Every row gives one point. Any point is a mix of the corners, with weights that add up to 1. It lies inside the corners' shape when no weight is negative. Say inside or outside, and name the corners with a negative weight.

Corners:
(1): [  3 -57]
(2): [-9 61]
(3): [-23 -14]
Points:
[-3 45] -> outside (3)
[-9 54] -> inside
[-21 -13] -> inside
[-9 48] -> inside

Corners:
(1): [-21  35  -2 -24  18 -10   8 -15   9]
(2): [ -1 -34  -4 -22  41  27 121 -36 -18]
(3): [ 40  15  39  -9 -11  30 -16  -8 -42]
(4): [-35 -22  56  13  65 -48 -18   5  63]
(5): [ 34  39 -14   7 -22 -16  -3  11 -19]
(6): [ -2  10   5 -39 -14 -22 -29  71 -39]
(7): [-41 -25  24  15 -17 -51 -21   6 100]
(8): [ -3  20  38 -29 -11 -35 -17 -11 -37]
(9): [-26  12   9  10 -22 -36 -42  11 -36]
(10): [ 34 -30 -96 -31 -16  -1  53 -33   7]
Points:
[-27  -7  24  -1  31 -27   1 -19  31] -> outside (5, 6)
[  6  17  13 -11  -7 -17  -5  -3 -13] -> inside
[ 29   8 -24  -5 -28   1  13  25 -31] -> outside (1, 4, 8)
[-18  13  35   9   3 -24 -30  22  -2] -> outside (8, 10)
[  0  10  12 -14   1 -14  -7  11 -29] -> outside (7)
[  2   1  -3 -28  10  -6  18  -4 -38] -> outside (5, 7)
[-20  -7  29   2  30 -33  -8   2  35] -> inside

Corners:
(1): [  33 -118  -45  -20  -29  -51  -11   -2    0  -56  -68  -30  -45   19
   -8   27   -9   38]
(2): [ -8  33  29 -21  21 -25 -26 -31  56  37 -29 -10  54  58 -43  28 -13 -33]
(3): [-27 -30  29 -34  34  -8 -24 -16  -5 -97  31  23  20 -35  59  -8 -12  28]
(4): [-75   9  37  20  42 -17  12  16  47  87  38  40 -21  -6   6  10 -21  44]
(5): [  2 -55   1  27  24 -28  18  65 -24 -25 -38  34 -24  10  39 -22  20  -3]
(6): [ 18 -22 -28  11 -10 -38  55 -17  43  23   9 -61   1 107 -10  52   3 -54]
(7): [-25  21  28 -56  49  -4  22 -50  25 -11  67 -31 -13 -16 -13 -53  -3   1]
(8): [-12  11  20  50  29 -30 -25 -47  12  68 -25 -33  28 -16 -40   8 -41  -9]
(9): [-31  22 -24 -14  -6 -63  47  24 -11  53  62 -25 -56   2 -10 -30 -61   1]
(10): [-39  23  40  29  12  39  -7 -10 -46 -38 -43   7 -17 -11  45  21  24 -39]
(11): [ 19  -4  21 -78 -13  14   1 -78  -9 -15  60 -45  51  30  39 -54 -23  61]
(12): [  7  16  14 110   6  32   7  70  12  -8 -21 -16 -50  36  41  47   1 -13]
(13): [-41 -19  53  52 -23  50  11  25 -31 -77 -54 -16   9   3 -29   7 -11   2]
(14): [-34  61  69  -7   1 -38  30  -5  26   1 -34   0  49  14 -23  75 -28 -27]
(15): [ -1  11  72 -16  43   5  -8  12 -17  24  14 -26  -8  -7 -32  45  -6 -25]
(16): [ 42 -52 -31 -14 -23  21 -11  28  50  35   0  -4 -12 -11  40  16   5  26]
(17): [ 12 -43  25  45 -29  10  -4 -27  47  56  23  49 -27  26  82 -94   7 -83]
(18): [ 75 -14 -12 -15 -27  40  -7 -24 -32 -27  13  67 -29 -63  44  17  -5  21]
(19): [-33  28  47  74 -45 -15 -87   0   4   1 -34  69   6 -69 -31   0  37  14]
Points:
[ -3 -16  23 -11   2  -5  -5 -24  10 -11  -6   0  16   1   3   5  -3   0] -> outside (9, 12)
[ -8 -13  20  17 -11 -13   5 -19  18  -2   6   6   3  21  17 -27 -14  -7] -> outside (10, 15, 16)
[  8  -8  13  13  -7  -3   0  -9  -2  -4 -18 -14  -5   9  -8   8  -3 -13] -> outside (3, 4)
[-13  -2  27 -14   3  -9  -6  -9   3  -6 -10   2  12 -16 -11  12 -12  14] -> outside (6, 12, 17)
